Each row is a point. A path goes straight from each point to the next, and from the last back to the first. The post is the endless flat space through its rows: a point in 2 columns, a line in 3, a plane in 4, and so on, so that a path can go around it. Count how often the path circles the post. Going back the other way cancels.

Post:
[[-1.0  0.4  5.8]
 [-1.8  0.3 -7.0]]
Path, 7 rows:
[[-4.5  0.2 -5.0]
 [-3.2 -8.7 -1.2]
 [ 2.6 -2.1 -2.4]
 [ 4.7 -0.7  2.2]
 [ 0.2 -4.2  4.0]
 [-7.3 -4.9 -1.2]
 [-4.6  1.5  3.4]]
Times around: 0

Post, 3 rows:
[[-0.6 -3.6  3.7 -2.7]
 [-0.3 -3.4  5.8  8.7]
 [-1.3 -3.6 -3.4 -7.2]]
Path (10 x 4):
[[-1.6 -6.2  1.9 -5.0]
 [ 0.4 -5.0 -1.0  1.6]
 [ 4.6 -3.4 -4.0  0.7]
 [ 2.2 -0.7  4.5  0.8]
 [ 4.3 -4.3  1.0  4.0]
 [ 1.8 -5.2  4.0  0.8]
 [ 5.8 -1.7 -1.9 -6.7]
 [-0.8  2.5  2.6 -4.0]
 [-5.1 -0.2  1.0 -7.5]
 [-7.5 -4.6  1.6  2.7]]
Times around: 1

Post:
[[-1.4 -1.4 -6.6 -1.4  3.6 -6.2]
 [-1.5 -3.1  4.0  8.5 -2.0 -4.5]
 [-1.1 -3.2  1.2  6.8 -7.1 -1.6]
 [-2.3  0.9  5.4  6.4 -5.6  9.7]
 [-1.6  2.0  0.1 -5.7  0.6 -1.3]]
Path, 28 rows:
[[-1.7 -3.9  5.0  1.0 -4.0 -2.6]
 [-8.1 -2.5 -2.2 -1.3 -3.2 -0.8]
 [-4.7  4.7  2.2  5.0  1.8 -1.5]
 [ 0.4  4.5  1.1  4.2 -3.6 -2.2]
 [ 4.1 -1.3 -3.8  5.4 -6.4 -0.4]
 [ 1.1  0.2 -1.2 13.9 -1.8 -3.2]
 [ 3.3  0.1  0.5 -1.5 -4.7  1.9]
 [ 0.1 -6.3  2.4  4.1 -1.4  0.0]
 [-3.8 -5.7 -3.8  2.4 -6.5 -3.5]
 [-8.0 -2.5 -3.5  4.8 -1.7 -5.6]
 [-3.0  3.7 -1.8 -1.9  1.0 -1.9]
 [ 2.5  2.4 -5.5  8.9  0.8 -0.9]
 [ 5.7 -3.4 -2.4  5.0 -0.4  0.0]
 [ 1.5 -9.0 -3.2  3.9  4.4 -4.0]
 [-3.4 -3.4 -1.4 -3.0 -1.0 -0.3]
 [-8.7 -0.3 -3.3  4.7 -0.3  2.1]
 [-3.0  1.9  2.6  7.6 -3.2  0.2]
 [-0.1  1.2 -3.8  2.5  0.1 -4.4]
 [ 2.4 -0.1  1.9  0.2 -5.9 -0.3]
 [-0.3 -4.6  1.5  3.9  2.0 -3.7]
 [-3.8 -2.3  1.8  1.1 -1.0  0.8]
 [-6.3  0.1  5.0  3.5 -3.8 -1.1]
 [-2.8  1.5  2.4  1.1  0.4 -3.9]
 [ 0.4  2.1  5.6  0.1 -7.4 -0.3]
 [ 4.6 -2.6 -0.8  1.7  0.3 -4.3]
 [ 3.7 -4.7  2.8  0.5 -4.5 -3.2]
 [ 5.5 -4.0  3.3  6.9 -8.1 -1.2]
 [-0.1 -6.0  2.0 10.6 -2.0 -4.5]]
Times around: 4

Post, 8 rows:
[[-0.4 -5.6  4.8  2.0 -1.6  6.1 -2.2  4.6  6.8]
 [ 0.5 -2.1  2.5  3.8 -1.1 -8.3 -1.4 -6.4 -7.1]
 [-2.9 -2.1 -0.2  0.4 -0.6 -2.6  1.8  6.5  7.8]
 [-1.8  3.5  2.2 -0.3  6.2 -5.7  2.2 -5.9 -1.4]
 [ 2.7 -3.7  9.3  2.2 -3.3 -5.1  2.4  0.3 -7.4]
 [ 0.2 -1.7  1.4 -1.4 -1.6 -4.4  5.3 -6.7 -0.6]
 [-3.0 -4.0 -8.1 -7.9  1.6 -1.5  0.8  8.7  4.9]
 [ 1.2 -3.4 -0.1  4.8 -0.4  3.9  2.5  4.6  2.8]]
Path (21 x 9):
[[ -0.4  -5.8  -5.7  -4.9   0.3  -5.8   2.7  -1.1  -3.6]
 [  2.8  -2.8   1.1  -0.3  -1.9  -4.8   7.3   4.3   0.6]
 [  0.6  -2.8   5.1   3.0  -3.1  -2.7  -3.1   1.9   2.0]
 [ -0.8  -3.4  -0.1  -9.0  -7.1  -3.2   1.7   0.1  -0.2]
 [ -4.0   1.6   2.5   8.9  -2.7   2.6   2.3  -7.1   3.6]
 [ -4.1  -5.7   5.9  -0.7  -1.6  -0.2   1.2   8.9   4.7]
 [ -1.6  -4.9  -0.2   5.6   1.7  -0.9   0.5   0.2   1.1]
 [  0.5   0.3   3.7   5.3   7.5  -7.8   3.6   4.3  -2.8]
 [  2.2  -0.7   1.9  -0.5   3.6  -4.4   2.7   5.0   1.1]
 [  0.3   1.5   0.3   2.3   1.5   0.2 -10.2   1.3   0.9]
 [  1.3  -2.7   8.6   4.6  -5.0  -0.3   1.3   1.3   0.1]
 [ -1.5   0.0  -1.3  -0.1   2.8  -3.5   1.1  -1.9  -4.3]
 [ -1.1  -1.0  -0.2   7.6   4.9  -5.1   4.2   0.3  -5.4]
 [  0.8  -6.8  -5.1   1.0  -1.8  -5.1   1.3   3.0  -2.5]
 [  6.4  -7.5 -12.0  -4.7   0.2   0.6  -0.8   1.9  -0.2]
 [  2.0  -2.3  -0.9  -4.1  -3.6  -1.8   4.0  -4.3   0.2]
 [  3.7  -2.0   9.1  -2.9  -4.5  -4.7  -1.1   0.5  -2.0]
 [  0.0   1.2   0.7  -3.3  -4.2  -1.8   2.6  -0.9  -0.9]
 [ -6.6   0.6   3.3   0.7   3.0  -2.0  -2.1   0.0  -0.1]
 [ -4.0   1.7   0.4   1.4   2.8  -0.9   2.1   5.0   4.7]
 [ -2.1  -3.8   7.7  -1.4   2.1  -5.4   6.9   1.3  -7.7]]
Times around: 3

Post:
[[ 3.3 -4.2 -2.8 -4.6  0.7 -3.4  7.5 -3.8  7.4 -0.9  0.0]
 [-3.9 -1.4 -1.9 -0.9 -1.8 -4.6  4.7 -3.7 -3.9 -4.1 -5.9]
 [ 3.3  0.9  6.3 -1.4 -0.4 -1.8 -1.4  4.5 -2.2  3.1  2.5]
 [-7.6 -1.1 -1.6 -0.4 -2.0  0.0 -5.4 -3.6  2.6  2.1 -1.4]
 [ 2.3  1.7  0.5 -1.5  0.1  8.4  2.3 -4.6  0.2  3.7  5.5]
 [ 3.6 -2.7  9.7 -1.6 -7.6  1.9  1.8 -4.9 -3.6  2.4  4.2]
 [-1.0 -6.8 -4.3  3.2 -1.6 -6.3  0.8 -1.7 -2.1 -5.3 -2.6]
 [-1.0  1.0  1.5  4.6 -0.4 -1.1  1.2  3.2  6.0 -1.5 -0.9]
 [-4.8  1.6 -8.3 -4.8 -2.8 -7.6  1.1  0.6  1.0 -4.5 -3.3]
 [ 1.4  2.9  2.6  4.3 -1.6 -4.6  5.1  1.8  0.5  2.9  1.2]]
Path, 25 rows:
[[ -0.2   8.0  -1.0  -9.6 -10.9  -6.9  -0.3   5.1   3.5  -2.8  -0.3]
 [  3.1   3.3   3.1  -2.8   3.0   2.5   1.1  -6.2  -6.8   3.9   2.0]
 [ -2.0  -1.7  -2.8   6.4   2.7   3.5   1.8  -4.1   0.1  -0.8   2.6]
 [ -2.4  -4.1  -3.4   0.0   4.9  -1.0   0.9   5.1   4.5   1.2   3.3]
 [ -2.8  -1.0  -2.6  -2.0  -2.2  -3.3   3.4   1.5  -6.4   2.6  -1.2]
 [  2.3   5.0  -3.1  -0.8  -2.9  -1.7   9.7  -1.3   3.8   1.2   0.0]
 [ -0.2   1.3   2.1   4.5  -3.7  -1.0   0.8  -2.7   4.5  -1.6  -1.4]
 [  3.7   1.3  -4.5  -0.2  -3.3  -8.9   7.1  -1.8  -0.6  -1.6   3.7]
 [ -1.9   2.4  -0.5  -3.7  -2.7  -6.9  -0.4   1.2   0.3  -4.5   2.2]
 [  6.0  -3.2  -0.4  -7.9  -6.5  -7.3   4.0  -2.5   2.7  -5.1   1.4]
 [  1.4  -3.9   7.7  -1.6  -8.2   0.1  -1.8  -3.7   0.7   2.2  -1.9]
 [ -1.0  -3.7   1.1  -5.4  -3.0   0.9  -5.7   4.5   3.1  -0.4  -1.2]
 [  1.7  -1.9   1.3  -1.1  -6.0  -0.6  -5.6  -2.3  -4.2  -1.3  -1.6]
 [  4.4  -1.2   1.1   0.6  -1.8  -5.9   6.8  -0.8   2.7  -6.7  -4.0]
 [ -7.3   0.2   2.4  -7.9  -2.3  -2.9  -2.7 -10.0  -4.7   2.8   3.2]
 [ -4.4   2.8   6.2  -5.2  -2.6   2.2  -3.6   3.5  -4.2   2.3   7.1]
 [ -3.1  -2.2   6.4  -0.1   0.9   2.8  -6.2   6.0   4.1   3.1   2.0]
 [  2.4  -0.4  11.6  -4.6  -3.9  -0.2  -3.7   1.8  -2.0   1.9   6.0]
 [ 10.1  -1.4  -1.6  -2.7   3.7  -1.0   5.3   1.4   6.1  -3.5   5.2]
 [ -5.9   0.8  -7.1  -2.8  -3.2  -3.8   1.9 -10.0   0.1   5.9  -1.7]
 [ -1.8  -1.6   7.5  -0.5  -5.4   2.3  -1.6   0.0   0.1   3.5  -1.4]
 [ -0.9   1.6  -0.6  -0.1  -3.9  -0.2   3.1  -1.0 -11.0   2.8   2.6]
 [  1.1   6.4  10.8  -2.7   0.0  -3.6   8.8   2.4   1.1   2.8   1.5]
 [ -0.7  -2.8   4.0  -4.3  -3.2   0.9  -0.4  -3.5   2.3  -7.1  -1.8]
 [  1.3   3.0   2.6   2.6  -4.1  -3.0  -1.3  -1.9  -2.4   0.3  -3.5]]
Times around: 0

Post (11 x 12):
[[  2.0   1.6  10.3  -6.4   0.6   8.1   0.4  -0.9  -3.6  -3.4  -1.4 -10.9]
 [ -8.1   0.9   1.3   0.8  -0.7  -3.3  -0.1  -2.9  -2.7   0.6  -8.1   2.5]
 [  2.2   0.0  -3.5  -1.0   4.2   4.0   1.7   3.7  -6.3   3.1  -3.9  -1.2]
 [ -6.5   7.0   1.5   4.3   3.3   2.7  -1.1   3.8  -4.3   1.9  -0.7  -1.7]
 [ -0.6   2.0  -3.4  -2.2  -2.8  -7.9   0.5   1.0   2.7  -0.3  -1.2   0.7]
 [ -1.9  -1.5  -2.7   1.1   1.4  -3.6  -5.0  -1.4  -1.4  -0.4   3.7   2.8]
 [  3.4  -0.6   5.1   0.3   3.4   8.7  -1.2  -1.4  -0.7   4.5  -1.1 -12.1]
 [ -3.8   0.7  -4.5   1.0   2.1   2.9   0.8   0.3   3.5  -0.6  -0.4   3.5]
 [ -3.8  -0.8  -3.8   1.5  -1.1  -0.8   2.0  -1.3  -2.4  -0.1   3.9  -2.8]
 [ -0.7   2.3  -0.7   3.0  -5.9  -1.6  -2.0  -1.5  -2.6  -0.4  -3.4   4.1]
 [ -2.5   1.4  -6.6  -5.0  -3.2  -3.4  -2.5  -1.8   1.0   5.2  -0.3   3.2]]
Path, 27 rows:
[[  2.4   3.4  -6.3  -5.1   2.3   4.4  -1.8   3.6   6.1   4.6  -1.9  -3.4]
 [ -1.1  -3.1  -2.5   1.3   0.3   5.5  -2.6   2.9  -9.1  -1.5   2.8   0.9]
 [ -4.4   2.5   1.2  -1.9  -5.7   4.4  -1.5   2.0   1.6  -3.4  -3.7  -2.2]
 [ -2.1   4.1   1.4  -3.9  -2.0   2.9   1.3   5.8  -4.5  -6.5   2.0  -4.8]
 [  1.0  -2.9  -0.1  -1.1  -3.4   3.0   0.0  -1.2   0.7   4.6  -3.7  -4.5]
 [ -3.5   5.5  10.0   4.9  -0.1   3.9  -3.3   0.4  -0.8  -1.7   7.1  -2.0]
 [  1.8   5.2  -0.8  -3.6  -1.5  -2.2   5.7   1.0  -1.9  -0.7  -5.4  -2.1]
 [  0.0   3.7  -2.7  -5.4   2.8  -0.7  -3.1  -1.4   7.1   1.9  -0.4  -4.0]
 [ -3.9   2.5  -1.0   1.7   2.3   3.5  -7.1   4.6  -1.5  -0.7  -1.4   0.5]
 [ -7.0  -2.1  -5.4  -3.0   0.6  -5.7  -2.9   4.8   1.0  -1.3  -0.7   6.2]
 [ -7.3   3.3  -2.4   0.7  -3.0  -0.2   4.8   1.2  -2.3  -2.5   0.5  -6.3]
 [ -8.8  -3.9  -2.5   0.9   1.9   2.7  -2.4  -0.6   4.8   0.4  -8.8   1.9]
 [  3.2  -2.1   6.9  -4.0  -7.5   1.8  -2.6   1.0   1.5  -2.4   2.2  -1.6]
 [  7.2  -1.9   0.2  -4.1   2.8   3.1  -4.6  -4.8  -0.5   3.0   4.5   3.0]
 [  1.1   6.0   5.1  -1.6   5.8  -0.9  -0.5   2.4   8.1  -5.0   2.4  -5.1]
 [ -3.1   1.7   2.1   8.6   2.8   8.1  -5.4  -8.5 -10.4   3.6   1.7  -3.5]
 [  4.5   6.5  -2.9   6.9  -7.2  -1.0  -3.3   4.7  -3.6  -3.7   2.7  -5.0]
 [ -7.0  -6.1  -7.4   0.5   5.8   4.2  -1.4   0.7   6.7   0.3   4.7   1.3]
 [ -1.3   4.5   3.9  -2.3  -5.5  -4.1  -2.5   1.3   7.7   1.9   0.3   3.5]
 [  4.5  -1.3  -3.5   3.0  -1.3   6.3  -4.9  -4.8  -1.4  11.4  -1.7   2.4]
 [  2.6   2.9   1.6   1.0  -1.8  -0.7  -9.3  -4.9   1.4   0.3  -2.4   4.3]
 [ -3.0   5.3   2.6  -4.5  -3.1  -6.0  -2.6   0.7   1.4  -9.2   0.8  -3.5]
 [ -2.9   1.8  -0.1   0.5   0.2   4.4   2.2   3.7  -1.1  -1.5  -3.6  -1.0]
 [ -2.2   1.0   1.8  -3.8  -0.7   0.3  -3.0   1.3   0.3   5.5  -6.9   7.8]
 [ -3.8  -0.7  -0.7  -0.7   6.3  -0.8   2.8   1.3  -9.8   0.7  -0.9   0.8]
 [ -3.1  -1.8  -5.0   1.6   1.6   0.3  -3.0  -6.1 -11.9   7.1  -2.6  -0.2]
 [ -4.1   0.4   1.0   0.3   9.6   4.0   0.8   1.7  -8.0  -7.1   6.2  -4.0]]
Times around: 4
